Rows are points. Each table stands for the endless flat space through its points: a line for two points, a plane for three, and so on. Write the one point that lies in both, or say that there is none.

First:
[[-25  54 -68 -49]
 [-31  46 -48 -33]]
Second (3 x 4):
[[-44  36 -26 -25]
 [-34  34 -28 -25]
 [-59  43 -28 -25]]
They share: [-34  42 -38 -25]

First, 6 rows:
[[ 25 -13  32  42 -15  18 -37  -7   0]
 [ 61  -1  -1  43 -37   9 -19  12 -30]
 [ -6  29  11  73   6 -14   0  -2  50]
 [  9  30   5  75  11 -19  -4  -6  42]
 [ 27  30  14  64 -40  23   0  44 -32]
 [-63 -40  41  51   7 -11  18  18  86]]
Second:
[[-23 -48  33  57 -23  -6   1  -8  37]
 [-17 -40  34  47 -18   1  -8  -5  38]]
They share: [-11 -32  35  37 -13   8 -17  -2  39]

First (2 x 14):
[[-27 -31   8 -38 -36 -23   9 -21   0 -32  11  -9 -18  -8]
 [-42 -36  38  12  14   2 -26 -36 -20 -37 -14   6 -13 -38]]
Second, 7 rows:
[[-55  -6 -11 -60 -56 -25   8 -45 -44 -29 -39  22   6  -5]
 [ 13 -19  24  11 -62 -12  43 -38   9   1 -17  31  -5 -63]
 [  6 -43  42  30  -6  -1  14 -31  32 -17  -2  -8 -29 -51]
 [ 19  59 -37  -5 -21 -31 -23 -57  17 -52 -49  52 -21 -86]
 [-11 -67  27 -17  -9 -42  -8 -24  38 -42  74 -14 -43 -45]
 [-94 -58  54 -61   8  -8   4  10 -93 -46 -19 -33   9  54]
 [ -6 -70  38 -28  18 -63  26 -41  36 -45  15 -31 -52 -39]]
They share: [-33 -33  20 -18 -16 -13  -5 -27  -8 -34   1  -3 -16 -20]

First:
[[  43  -16  -49   40   40   -3  -60   13  -71  -97  -79   20  -38   55
    -9  -41  -15   61   22    9  -36   -9  -37  -53]
 [  28  -20  -20  -59   16   25   12    0  -30  -27  -73   19  -43   10
     2  -18    2   45   30    7    5  -40  -26  -64]
 [  -2  -10  -58  -54    2   34   -1   -1  -29    8  -89  -22  -66    6
    28  -23    7    8   -5   -8   11  -61  -29  -45]
 [ -13   13 -100   11   34   34  -59   15  -49  -25 -103  -39  -59   29
    40  -24   29    1  -25  -18  -40  -22  -21  -40]
 [ -10    5  -56  -48   27   39  -11    4  -24    2  -77  -22  -35    4
    42  -12   45    7    5   -4  -31  -18  -12  -55]
 [  33  -64   -5  -26  -14  -45    0   35  -33  -11  -31   26  -38   37
   -25  -29   65  -19   -2   21  -66   67  -19    1]]
Second:
[[  7 -65 -66 -59  40  -3  15  39 -16  11 -28  48  -9  58   0 -14 -50  -9
   27  -9  11  13  16  -8]
 [ 14 -18 -42 -44  19  26  21  29 -32 -10 -19  16  -8  38  18 -30   2  30
   38  -6   2  11  12 -10]
 [ -4 -83 -14 -73 -31 -40 -26  32 -34  40 -84   6 -34  29  10  -6  -6   1
   -2  24 -33 -54 -81 -23]
 [ 28 -14  42 -20 -59 -12 -15  27 -88   8 -79 -60   6 -26   0   4  70 -12
  -48  18 -10 -65 -62 -26]
 [ 28 -40  27 -75 -44 -35 -23  45 -83  -9 -50   0 -44  30   0   2  22   4
  -25   3  -5 -40 -77 -15]
 [ 22 -49 -26 -23  35 -10  28   8 -34 -14 -22  14   0  23 -20 -24 -18 -19
   20   4  21  24  15 -25]]
They share: no point

First, 4 rows:
[[-30 -23 -17  19 -21  17 -24   8 -32 -33  36 -58  11 -37 -31 -38   4 -30
    7 -17 -40   5  -3  31]
 [ -8 -37   2  30   4 -11 -21 -30   9   3   5 -31  16 -41 -66   9 -26 -68
  -34  15 -17  57 -39  47]
 [-22 -37 -36  37 -51  45 -44  20   6 -83  79 -90  40 -33 -51 -95  38 -67
    1 -59 -43   6 -30   5]
 [-45 -61 -31  13  19 -12 -11   1  16  -6  33 -13  33 -47 -79 -27 -12 -73
  -20  18   5  25 -28  67]]
Second (6 x 24):
[[-27  29 -40  35  12 -31 -36  33  -3 -46 -22 -37  33 -20 -70 -14 -44 -75
  -34  49 -25  43  21  50]
 [-48 -11  37   1 -16 -29  23 -30  13  10  53 -43 -24 -26 -23 -39   9 -49
  -16   7 -40  46 -11  69]
 [-36  17   6  24 -33 -54 -18  27  24 -45  20 -21  -3   5 -13 -60   6 -71
  -19  21  -6  41  14  83]
 [-21 -45  46  28 -32  24 -17 -67 -36  43  55 -54 -25 -35  -9  19 -10  -6
   -3 -37 -30  29 -59  17]
 [-11 -13   1  51   3  15 -48  16 -45  20  -4 -12  -2 -44 -65  44 -59 -36
   10  -7  14  14 -54 -15]
 [ 15 -32 -32  67 -35  40 -99 -48 -66 -23  -5 -85  43 -21 -22  48 -48  -6
  -38 -22 -41  24 -28   8]]
They share: no point

First, 2 rows:
[[-38 -26  14 -35 -17  27  33 -14 -23  66  -4  39 -49 -42  12  -4 -23  30
   37 -25  12  47 -18 -12]
 [-30 -26  13 -34 -16  27  23 -20 -26  58   3  33 -42 -35   2  -6 -14  29
   31 -30   6  45 -26 -15]]
Second, 4 rows:
[[ -2 -50  11 -30  -8  20   1 -70 -51  21 -17  43 -45  17 -72 -49  -8  20
    1 -46  19  41 -19 -31]
 [-42 -47   1 -25  34  59 -30 -61 -61  40 -19  48 -63  17 -38 -41 -28  39
   10 -26  16  37 -44 -52]
 [ 19 -12  31 -35 -30  19  27 -21 -16   3   4  -6 -32 -36   2  10  29  47
   42 -74   2  61 -52 -29]
 [-23 -46  21 -25  32  57 -19 -53 -56  15 -26  32 -70  10 -20 -36 -15  59
   26 -48  24  45 -46 -57]]
They share: no point

First, 5 rows:
[[-22 -15  14  30  -8  26  49 -35 -12 -54 -18 -47  56 -13  -5 -22 -46  29
   21  33  19  50  10  26]
 [-17 -23  32  49   3  42  66 -40  -1 -70 -23 -56  48 -32 -10 -14 -44  41
   10  52  23  42   0  28]
 [  4 -47  14 -19   5  38   8 -38  13 -39 -50 -53 -19 -54   6 -65  -8 -15
  -59  69  53  -8 -26  12]
 [ 24 -56  63  23  -6  23  12   6  57 -49 -10 -91  59 -64  43 -41  18 -51
  -29  87  63  40 -93 -37]
 [ -3 -50  61  69  34  71  88 -10   7 -64 -39 -44  48 -44 -29  -2 -20  47
   20  54  13  40 -25  37]]
Second, 4 rows:
[[  8 -26  20   1  -9   5  33 -22 -13 -32 -27 -69  57  15  15 -43 -53  -9
    3  50  28   9 -44   1]
 [-13 -40  14   5   2  19  30  -4  14 -23 -38 -41  50 -35  -9 -34  -4 -15
   -7  50  39  29 -17  13]
 [-12 -81  22  17  17  30  41  13   4  12 -17 -12  24 -62 -32  -6  14   4
  -27  12  17  43  26  -6]
 [  6  -5  31 -27 -23  53  26 -53  28 -63 -31 -53  59 -34   1 -75   6  -8
   32  87  55  36 -61  21]]
They share: no point

First (4 x 24):
[[ 49  -8 -31  49  36  61 -25  18 -61  47  33 -31 -37 -61  -4 -29  -6  11
   -1  36 -37  10  44  11]
 [ 26  25   7 -10  55  39  34  49 -57  62 -31 -41  -7 -27 -38 -16  -9 -41
   31  46 -50   6   8  29]
 [ 67   4 -18  31   3  42   9  33 -38  46  20 -53   7 -50  -2 -21  22  -9
  -18   6 -20  20   7  35]
 [  2 -17  -8  -4  58  30  -8  37 -54  38 -37   7 -16 -21 -59 -52 -24 -38
   37  58 -56   0  26  29]]
Second (5 x 24):
[[ 35 -18 -50  -8 -10  -8  61  37 -10  74   2 -44  13  -6 -37 -79  -6  -9
  -20  37   5 -24  18  23]
 [ 57   6 -33 -16  12  18  34  24 -38  44 -36  12   6  11 -72 -79  10 -24
   11  46  13  16  67  29]
 [ 38  -3 -11   7  23  25   7  31 -34  26 -28   4  16 -27 -61 -43   3 -33
   16  37 -16  36  24  29]
 [ 43 -18 -34  -6  22  -4  67  53 -12  62 -32   2  -1  10 -47 -97  26 -33
  -18  19   9  -4  62  35]
 [ 33   2 -34 -24 -11  24  10  17 -51  61   1 -61  14 -13 -39 -43 -30  -8
   16  58 -32 -28 -13  34]]
They share: [ 28  -9  -7   0  27  25   8  41 -39  38 -25 -17   9 -25 -42 -42   1 -37
  13  30 -38  10   6  41]

First, 5 rows:
[[  36   17   44  -42   -9   -7   24   72   49  -75  -22  -20   -2  -11
   -45   54   -1    0  -12  -13  -45   -8   -6  -18]
 [  21   49   28  -15  -16   47   69   53   59  -38  -74  -40    4  -14
    -9   37    3   22   -5    2  -42  -35   49   11]
 [   3   61  -34   -2   -6   13   38   48   18  -43  -51  -44  -57   16
     6   24  -30   30   17  -13  -77   28   36   -6]
 [  36   -4   20   16   15   18    1  -44   25   10   -8    5  -32    7
    29  -30 -119   35   10  -60  -17  -34  -60  -78]
 [  36    0   90  -30  -20   34   20   13   78  -18  -49   -8   31  -43
   -25   23  -42    0    4  -40    6  -75  -25  -38]]
Second:
[[ 35  23  42 -26   5  39  21  13  19 -27 -20 -33 -14  -6 -10   3 -19  23
   11 -25 -26  -7   5 -18]
 [ 30  23  -3  19  -5  -1  66  43  74 -42 -55   2  -9   9  10  38 -69  28
  -34 -10 -56 -52 -10 -38]]
They share: [ 33  23  24  -8   1  23  39  25  41 -33 -34 -19 -12   0  -2  17 -39  25
  -7 -19 -38 -25  -1 -26]

First, 7 rows:
[[ -16    5   52   81   -2  -84    6   44  -13    6   67   37   14  -13
   -16  -17  -34    7  -49  -45   95   34    0   65]
 [  24  -40   82   73  -24  -85  -11   32   -8  -18    8    1  -13  -20
   -72   41  -10   48  -16  -34   60   21  -24   47]
 [ -18  -31   28   63   -3  -41   -5   -3    2   23   80   20    6  -31
    25  -13   24   11  -45  -11   53   18  -15   30]
 [   7   48  -20  -28  -57  -10   65  -38   16 -115   26    7  -21  -85
    13   11   -4   39   46  -14  -15   10 -106   51]
 [  65   -9   -6   29   34  -54   -8   52   33   -1  -28  -15   43    3
   -11   15   13   -4    3   39    7  -10    4   23]
 [  97   14  -45   -1   55  -31    4   48   56  -17  -56  -38   61    2
    15   12   34   -7   28   71  -33  -32   -5   16]
 [   6  -37   19   11  -28   -3    8  -25    6  -27   33  -21  -13  -39
    21   26   49   39   13   14  -20    3  -64  -13]]
Second, 3 rows:
[[ 37  30 -19  -2  -3   0  47   1  49  -3  34  15   4 -12   0 -14 -19  -5
  -25  37  -2  24   2  -9]
 [-18 -19  -4  17 -19 -52 -11 -14  16 -21  55  20  14 -44  15  -2  40  -3
   15  22  32   4 -35  32]
 [-29 -27  -1  19 -33 -57 -28 -35  22 -21  70  12  16 -36   0  -5  68  -8
   14  37  55  18 -28  42]]
They share: no point

First:
[[ -4  53   2   2  56  49  47 -53 -52  -3 -16   5  41 -24 -16 -17 -33  55
   -2  52   8  42 -51  44]
 [-38  45 -27  51  57  64  42 -31  -9 -36  37 -23  25   8 -17 -19  20   8
   -9  53 -23   9   3  57]
 [-18  40   3 -16  26  28  21 -42 -44  -3 -11   9  37 -38   3 -45 -39  68
  -34  33  14  42 -65  28]]
Second (6 x 24):
[[  17   56   -4   25   50   54  -30    5   20  -14   36   15    8  -60
    -8  -41   31   66   -8   53  -18   23  -65   55]
 [ -19   70  -24   76   20   69    5   -3   -9  -37   50   28   18  -59
   -12  -71  -10   28  -24   17  -32   30  -63   74]
 [ -97   39   -7    3   89   21   38  -61  -56    2  -23  -65   25   44
    -8   -3  -34  103   22    5   26  -25  -36   45]
 [-122    9  -21  -13   46    5   82  -71  -99  -32   -8  -53   25   40
    14  -24  -41   38  -25   -6   40    9  -11   28]
 [ -19   35  -27    6  -25   42    7    9  -34  -66   45   59   29  -81
    39  -72    9  -43  -96   50  -18   78  -19    4]
 [ -69  -10   -8   -3   58    8   78  -51  -76  -22   20  -43  -16   18
    -8  -41   11   52   -4    1   38   19  -49   71]]
They share: no point

First (3 x 24):
[[-28 -57 -21  27 -39  24  36  33 -41  30  57  35 -11 -31  19 -35  -1  24
   25  39 -11 -32   2  18]
 [-46 -55  -9  31 -43  10  48  53 -51  50  77  17  -5 -27  25 -17  19  28
   37  33 -31 -38  -8   2]
 [-24 -39 -19  33 -47  14  58  63 -39  58  65   5  13 -35  27 -11   1  42
   47  29 -49 -24 -28   4]]
Second:
[[-11 -38 -59  42 -99  82  52  21 -58  51  27  64  90 -46  -8  -2 -59   9
   86  31 -18 -75 -52   2]
 [ 19 -34 -48  53 -14   1  33  52  -8  17  44   6 -63 -55  23 -68 -13  32
  -37  23 -24  33  13  39]
 [ -9 -62   5 -24   9  38  56  45  -1   2   3  36   5 -23  49 -38 -18  72
   30  36  -4  -8 -17  33]
 [-18 -71 -27  13 -23  38  15  22  -8  10  23  24  -2  -1  37 -38 -72  46
   33  30  -9 -40 -38   9]
 [-11 -61  20 -61 -34  36  22 -14 -12  30  49  37  22   5  40 -25 -20  86
  115 110 -15 -41  -4  48]
 [  7 -20 -61  60 -49  62  92  77 -40  29   1  52  42 -90   2 -30 -11   9
   -4 -11 -14  -7 -26  16]]
They share: [  3 -42 -37  27 -41  35  40  33 -24  28  35  32   4 -41  18 -38 -29  36
  29  38 -19 -15 -13  28]

First, 5 rows:
[[  7 -21 -24 -50 -63  46  36 -33   8  55  17 -20  32   3 -40  65 -29 -57
    1  44  -7  29 -41 -96]
 [ 34   7  11  18  -2  57  20   6  53  47  52   6  57 -10   0  24 -45 -31
  -25  44 -69  35  19 -34]
 [ 73  14  14  51  19  31 -12   6 -15  52  27  36  14   6 -17  15 -73  27
   20  -6 -66  27  42 -51]
 [ 51  -1 -28  10  13  22  20 -41 -72  43  -3  52  -4   3 -36  13 -37  -1
   69 -28  -3  13  -5 -68]
 [ 18  13 -40  -9  34  65  73 -44   2  22  15  44  56 -42 -26  10  -4 -66
   40   7   1  35  -8 -29]]
Second, 5 rows:
[[ 27 -15 -26  17  52  35   2 -34 -16  31  -1  65  41 -11  -3 -20 -53 -45
   32  18 -27  22  -6 -46]
 [ 20 -24   1 -18   3  17 -16  -2 -10  72  68  79  48 -60  21 -11 -26   8
   23  22 -59 -14   2 -17]
 [ 37 -20 -24   5  49  44   4 -20  -2  25 -22  72  48 -13 -12 -28 -65 -38
   34  34 -17  32 -12 -45]
 [-15  -5 -34  15   6  29  14 -62 -60  43  79  47  11   1  57  12 -13 -21
   24 -12 -79 -14  -6 -38]
 [ 69  20 -12  45  67  15  19 -41  12  36 -28  26  41   6 -65  13 -40 -64
   30  -2  15  28  10 -66]]
They share: no point

First (6 x 24):
[[-30   6  -1 -45   6 -32  68 -16 -26  52   7  14 -14  11  34 -16   9 -11
   24 -48 -54  24  49  10]
 [-16   9 -61 -74  77  10  68  40 -22  18  18  13  30  33   0 -65  47  52
    8 -13  33   5  12 -29]
 [-23  22 -70 -79  96   6  23  19  -7 -11  47 -19  -1  41  -3 -68  54  43
    1 -34  56  22  12 -52]
 [-36  25 -43 -37  60 -15  57  15  -5  17  32 -11  25  20   7 -22   7  24
   22 -21   0   9  17 -23]
 [-40  20 -63 -63  82 -16  58 -14 -26  22  39  -8   4  33  36 -40  23  17
   58 -28  24  24  35 -38]
 [-30  50   3  29  17 -16  22  68  63 -16  34 -43  56  -4 -68  27 -33  32
  -70 -21 -48 -17 -24   1]]
Second, 2 rows:
[[-42  17 -41 -43  42 -43  43   7 -15  13  52 -19 -11  22  17   2  -3  10
    8 -49 -18  35  35 -31]
 [-27  42   4 -13  37   7  23   7  35   8  12 -24  24   2 -23 -38  17  10
  -12 -24 -18 -10  -5   4]]
They share: [-36  27 -23 -31  40 -23  35   7   5  11  36 -21   3  14   1 -14   5  10
   0 -39 -18  17  19 -17]

First (3 x 24):
[[-42  31  31  22  -7   0 -27  34  -7  10 -54  96  -1  16 -44   7  32 -10
   16 -21  15 -24 -19 -14]
 [-36  78   7   5  -4  36 -39  56  30  28 -46  38  25   9 -55 -44 -11  42
   -5  18 -35  27 -52  -4]
 [-42  53  21  12  -9  18 -31  46   5  16 -52  76   9  12 -50 -13  12  12
   12  -3  -1  -4 -35 -12]]
Second (2 x 24):
[[-28  24   1  11  18 -10 -31  32  16  46 -62  32  25  19 -61 -34  21   8
  -21 -12 -53   9  -4  -8]
 [-20  56  37  51  10  10 -47  24  48  10 -22  52   9  19 -21 -18  25  20
  -25 -12 -25   9 -40  16]]
They share: [-24  40  19  31  14   0 -39  28  32  28 -42  42  17  19 -41 -26  23  14
 -23 -12 -39   9 -22   4]

First, 6 rows:
[[-49   0  -8 -19  30 -33  37 -50 -51 -50 -30 -15 -44  42   7 -10  -9  28
  -33 -33  -1  22 -33   0]
 [-51 -63   0   5 -39 -52  30  -7 -32 -40  10   9  -6  14 -32  43  -2 -12
   24 -43  -3  35   9 -68]
 [-12  -3  43   1  63  -5   3  29  11 -54 -40  -8  -5   1  81 -43 -11 -27
   59 -58 -91  31 -71 -46]
 [-57 -84  -1  14  -9 -40  61 -14 -35 -38   6  34  12  15 -25  50  -1  38
  -23 -28  20  -1 -10 -65]
 [-22  -2  22 -10   6 -44   3 -29 -35 -27 -20 -10 -57   1   9  -9 -25 -32
   47 -64 -30  49 -18 -21]
 [-30 -79  26  24  -6 -52  37  29   5 -22   2  39  21 -22  -3  35   5  -9
   47 -51 -18  18 -22 -87]]
Second:
[[-67 -14  -8 -27  23  -3  44 -63  -8 -60  29   5  33 -12  54  46  22  46
   -5 -65  54  16 -51 -57]
 [-80 -30 -22 -34  19 -26  27 -35 -35 -69  16  30  14  -8  40  22  26  54
   19 -86  45  -3 -32 -74]
 [-21 -29  24  27  39 -36  30   3 -27 -30  -3   4 -14 -28  10 -12 -28   6
   -8 -22  -8   6 -54 -24]
 [-67 -40 -11 -22  21 -34  29 -20 -37 -58  -2  34   0   1  27  12  15  44
   19 -76  20  -3 -28 -67]]
They share: [-35 -42  17   6  29 -32  41 -12 -23 -34 -18  20 -10   5  15   8  -9  20
   1 -42 -12   9 -38 -41]
